Each row is a point. The points of each table are mixes of a few directions, plus a little noise. How many directions does each table use, and how many do they share? Where both have some left over, give the other angles between the two spaces (their principal angles), to ten degrees, smallest first.

First:
[[-.77, .60, .22],
[.33, -.06, -.14],
[.47, -.20, -.17],
[.41, -.47, -.09],
[-.72, .31, .26],
[.27, -.39, -.04],
[.01, .20, -.04]]
Second:
[[-.16, -.06, -.23],
[.64, .24, .94],
[.06, .02, .08],
[.25, .09, .37],
[.03, .01, .05],
[-.37, -.14, -.54],
[-.45, -.17, -.66]]
Directions: first 2, second 1, shared 0; angles 80

First:
[[-.01, -.01, .04, -.08, -.11, .10],
[.05, .06, -.40, .56, .68, -.66],
[.02, .01, -.08, .10, .13, -.13],
[.02, .03, -.19, .26, .33, -.31],
[.02, .01, -.16, .22, .23, -.22],
[-.06, -.06, .52, -.79, -.94, .89],
[-.04, -.02, .20, -.28, -.35, .33]]
Second:
[[.04, .03, -.28, .41, .48, -.46],
[.01, .01, -.09, .13, .15, -.15],
[-.04, -.03, .32, -.46, -.55, .52],
[.02, .02, -.16, .23, .27, -.26],
[.05, .04, -.40, .58, .69, -.66],
[-.03, -.03, .27, -.40, -.48, .46],
[-.05, -.04, .33, -.48, -.57, .55]]
Directions: first 1, second 1, shared 1

First:
[[-.23, -.15, .38, -.01, .17, .12, .27, -.18, .32],
[.05, -.03, .22, -.28, .07, -.19, .40, -.04, .42],
[.49, -.43, -.52, -.01, -.64, .58, -.65, -.29, -.81],
[-.75, .65, .26, .55, .70, -.45, .10, .47, .32],
[-.64, .36, .46, .31, .59, -.29, .33, .22, .49],
[.14, -.03, -.42, .22, -.27, .25, -.55, .01, -.61],
[.59, -.16, -.40, -.37, -.45, -.02, -.13, -.04, -.26],
[.24, -.26, -.23, -.02, -.32, .34, -.33, -.18, -.40],
[.11, .04, .23, -.41, .11, -.37, .54, .03, .55]]
Second:
[[-.52, .82, -.19, .17, .41, -.77, .23, .66, .17],
[.59, -.20, .01, -.79, -.43, -.25, .41, -.02, .22],
[.62, .01, .63, -.02, -.13, -.04, -.27, .21, .01],
[.35, -.09, -.30, -.04, -.52, .24, -.47, .04, -.65],
[.02, -.32, -.32, -.12, .07, .15, .16, -.43, .19],
[-.94, -.17, -.03, .47, .77, .26, .35, -.50, .53],
[-.07, .19, .01, .54, .22, .10, -.48, .16, -.25],
[-.05, -.25, .20, -.23, -.39, .33, .05, -.13, -.25]]
Directions: first 3, second 5, shared 3
